Every row gives one point. Examples show where two turns around zero, p and q, send a point. Write where each new point lands after one turn and then the other. Backwards means that the second turn is done in reverse. Each puzzle has new turns, and all numbers are rounded.
(in the rows, 128 means zero)

Turn p:
[164 109 123] -> [101 152 147]
[102  97 173] -> [111  72 144]
[104 149 103] -> [166 133 116]
[147 159 117] -> [128 155 101]
[123 127 125] -> [133 126 130]
Turn q:
[154 150  98] -> [ 86 120 114]
[ 56 115 126] -> [175  83 162]
[141 127 129] -> [122 137 120]
[111 129 142] -> [142 129 145]
[146 108 133] -> [136 142 106]
[160 138 140] -> [108 157 120]
Where do these land?
q, then p backwards: [168  98  87] -> [134 182 164]
p, then q: [120 139 162] -> [147 103 109]
q, then p backwards: [104 140 152] -> [121 101 106]
p, then q: [120 154 133] -> [116 112 109]
p, then q: [127 109 106] -> [124 154 140]

Turn p:
[118 144 104 144] -> [103 149 128 138]
[142 129 188  69] -> [156  49 135 115]
[121 104 114 129] -> [146 145 131 141]
[132 121  87 151] -> [121 169 110 143]
[140 145 160 160] -> [112 128 129  81]
[141 138 122 135] -> [117 131 113 124]
[102 115 120 108] -> [140 126 149 155]
Turn q:
[120 122 110 151] -> [107 145 133 114]
[ 75 137 149 149] -> [145 131 121  69]
[150 125 139 133] -> [121 109 139 138]
[136 146 158 128] -> [148 104 144 124]
[123 128  71 120] -> [114 180 121 147]
[164 110 141  87] -> [134  99 109 175]
Where do these land?
q, then p: [108 120 131 123] -> [125 126 117 147]
p, then q backwards: [137 104 151 146] -> [ 97 149 138 132]
q, then p: [129 144 134 166] -> [141  95 148 121]
p, then q: [136 130 141  95] -> [ 96 118 114 133]
p, then q: [150  94 141 134] -> [127 128 138 170]
q, then p: [108 176  70 105] -> [ 62 105  99  98]

Turn p:
[122 155 122 174 115  72] -> [115 201 132 113 150 130]
[136 120 102 110 114 153] -> [133 113 115 136  90 128]
[142  94 105  86 133 124] -> [165 112 127 162 105 107]
[ 98 104  96 132 146 117] -> [132 136 110 127 126  77]
[140 137 154 141 147 149] -> [129 106 137 102 145 146]
[114 197 159 111 161 175] -> [ 80  82 187  91 124 142]
[114 121 133 125  98 110] -> [114 145 115 156 134 132]
[142 132 148 143 122 133] -> [129 127 125 119 141 153]
[144  92 134 130 115 120] -> [154 129 103 146 138 137]
Turn q:
[ 97 108 150  96 164 130] -> [102 108 149 139 132 178]
[131 121 148 147 133 176] -> [139  84 119 128  96 125]
[132 174 141 121 166 118] -> [162 134 160  99 135 156]
[119 153  89 128 115 118] -> [153 165 119 145 136 124]
[136 100 114 170 132 140] -> [128 108 140 153 114  88]
[143 145 133 122  94 118] -> [128 149 102 103 130 117]
[108  87 110  74  97 111] -> [ 78 146  91 156 161 148]
[112 130 128 174 134 123] -> [134 136 155 138  95 107]
[175 134 140 121 116 117] -> [129 122 117  89 152 106]
Where do these land?
p, then q backwards: [124 121  96  92 119 159] -> [112 112 141 164 120 166]
p, then q backwards: [110 142 113  99  95 141] -> [ 91  97 137 144 117 137]
q, then p: [121 171 101 149 161 109] -> [141 124 160 113 145 181]
p, then q: [111 108 153 155 119 140] -> [140 121 143 166 144 140]
q, then p backwards: [154 176 129 148 154 105] -> [162 141 118 141 178 105]
p, then q: [153  81 156 134 124 142] -> [144  90 133 153 155 100]
q, then p: [123  87 117 131  97 127] -> [109 161 113 120 133  96]
q, then p: [128 137 159 115 155 102] -> [113  85 143 142 139 132]

Turn p:
[ 90 133 123 138 162 142 129 156] -> [114 126  84 107 154 144 129 145]
[134 120 140 125 139 123 111  68] -> [145 153 122 130  95 120 103  89]
[127 105 121 126 110  65 116 124] -> [136 143 122 159  92 104 170 136]
[102 117 137 112  97 145 111 123] -> [124 113 136  91 102 132 143 119]
[116 153 121 176 112 135 115 154] -> [120  92 114 141 158 150 157 109]
[ 97 156 118 111 107 130 112 130] -> [131 137 135  98 132 149 163 117]
[184 150 156 131 135 123 145 140] -> [116 131 163 174 138 147  99 139]
[127 147 111 117 107 128 142 154] -> [124 125 151 121 152 130 153 144]
[149  41 119 113 138 144 105 141] -> [162  88 111 120  82  94  98 174]
[165 127 155 128 163 150 186  98] -> [101 150 146 143 146 106  54 122]
[117 161 106 131 139 123 137 121] -> [134 152 124 125 160 133 139 115]
Turn q:
[111 143 124  94  92 116 111 113] -> [140 133 123 140 112 164 149 164]
[147 125 113 132 166 121 138 110] -> [129 127 142  98 136 139 116  95]
[114 150 112 143 114 165 146  94] -> [129 150 133 139 177 140 160 125]
[106  97 117 155  95 101 148 121] -> [127 145  90 168 134 146 100 117]
[136  89 107  97 167 105 163 162] -> [161 131 151 130  82 117  96  78]
[114 129 158 156 159 154 113  96] -> [126  91 131 113 183 120 124 132]
[123 143 169 149 160  90 101 144] -> [112  69  96 102 113 114 121 127]
[181 137 157  93  92 138  97 165] -> [ 88 135 160 125  78 106 134 182]
[136 125 115 117 119 136 100 155] -> [136 146 127 115 108 108 126 154]
[108 128 109 160 142 122 154 107] -> [136 133 106 132 159 139 127  90]
[130 142 127 111 102 159 139 141] -> [126 148 148 149 125 115 156 143]
Where do these land?
p, then q: [143 161 145 104 158 118 152 144] -> [134 106 117 110 138  88 165 135]
q, then p: [143  89 131 118  89 127 128 153] -> [124 101 123 146 130 161 168 111]
p, then q: [123 157 128 113 113 125 109 118] -> [114 124 157 139 143 132 147 128]
q, then p: [ 56 162 134 120 189 110 110 151] -> [165 131 164 154 114  51 102 163]
p, then q: [129  95 147 154 118 139 113 129] -> [137 150 115 144 133 139  94 143]
q, then p backwards: [131 118 140 140 110 137 168 114] -> [148 155 142 155 127 113 145 124]
p, then q: [143 125 112  99 166 134 203 106] -> [134  76  91  76  91 130 154 137]
p, then q: [135 116  90 171 106 133 108 138] -> [117 141 141 128 132 138  77  92]
q, then p: [139 141 122 123 116 150  86 118] -> [114 136 134 119 142 149 133 171]
p, then q: [138 116 130 139 114 107 103 110] -> [ 98 147 121 143 140 144 120 127]

Turn p:
[121 156 138 144 128  98 126  99] -> [130 117  98 162 127 152 141 124]
[104 157 122 145 142 143 138 116] -> [124  97 121 147 155 132 119 142]
[157 114 141 155 136 158 158 123] -> [138 113 146 115 144 136  98  86]
[129 119 105 126 104 102 129 162] -> [147 134 115  91 107 128 144 148]
[129  83 105  88 164 124 158 135] -> [140 138 183 124  88 131  97 153]
[159 125 137  81 114 152 126 146] -> [ 98 148 131 106 102  92 108 115]
[116 110 172  98 123 154 143 160] -> [ 82 159 144  96 137 136 100 132]
[153 142 118 161 149 117  85 118] -> [138 103 133 148 130 118 178 101]
[ 83 146 115 154  93 104  91  91] -> [155 144  81 166 162 129 165 153]
Turn q:
[ 93 112 146  88  92 114 162 162] -> [105  76 140 125 106 182 141 112]
[150  99 157 140 143 123 150 126] -> [146 113 115  94 104 107 135 119]
[163 144 127 123 151 143 124 124] -> [152 130 105 125 155 111 132 141]
[ 98 155 140 107  95 126 104 119] -> [127 139 135 156 136 173 109 106]
[139 159  84 162 155  84 155 112] -> [123 174 145  91 131 126 138 191]
[ 93 127 129 132 138 127 106 148] -> [116 117 161 138 135 125 103 121]
[136  94 109 137 163 148  96 114] -> [118 140 134 131 148  70 134 109]
[159 152 125 145  88 144  88 130] -> [125 150  82 167 129 129  95 134]
[162 109 155 107  96 133 132 126] -> [131 112  79 124 115 140 135 102]
[ 86 131 108 140 158 139 163 119] -> [138 129 184 130 121 121 158 147]
Where do these land?
q, then p: [ 95 141 115 147 140 132 123  78] -> [ 94 103  91 139 132 147 124 100]
p, then q: [109 116 101 128 163  82 107 104] -> [146 104 101 133  76 117 120 160]
q, then p: [150  96  82 147 160 110 138 122] -> [109 127 111 121  94 162 123 177]
q, then p backwards: [139 134 162  98 127 159 127 122] -> [143 138 117 172 119 121 132 102]
q, then p: [137 122 114  92  92 148 117 153] -> [168 118 157 131 162 132 123 145]
q, then p: [115 131 140 112 124 150 151 173] -> [149 156 162 101 142 135 125 113]
q, then p: [147 109 175 115 102 150 122 176] -> [188 165 155 130 133 103 143 123]
q, then p: [128 128 106 159 147 118  99 127] -> [104 122 113 136 120 144 164 144]
p, then q: [125 121 177 127  86 131 151 133] -> [135 150 147 165 177 133 138 130]
p, then q: [126 135  91 168 150 101 129  93] -> [132 124  89 116  94  81 141 141]
p, then q: [137 174 145 115 116 126 142 127] -> [ 89 144 152 149 127 121 138 123]
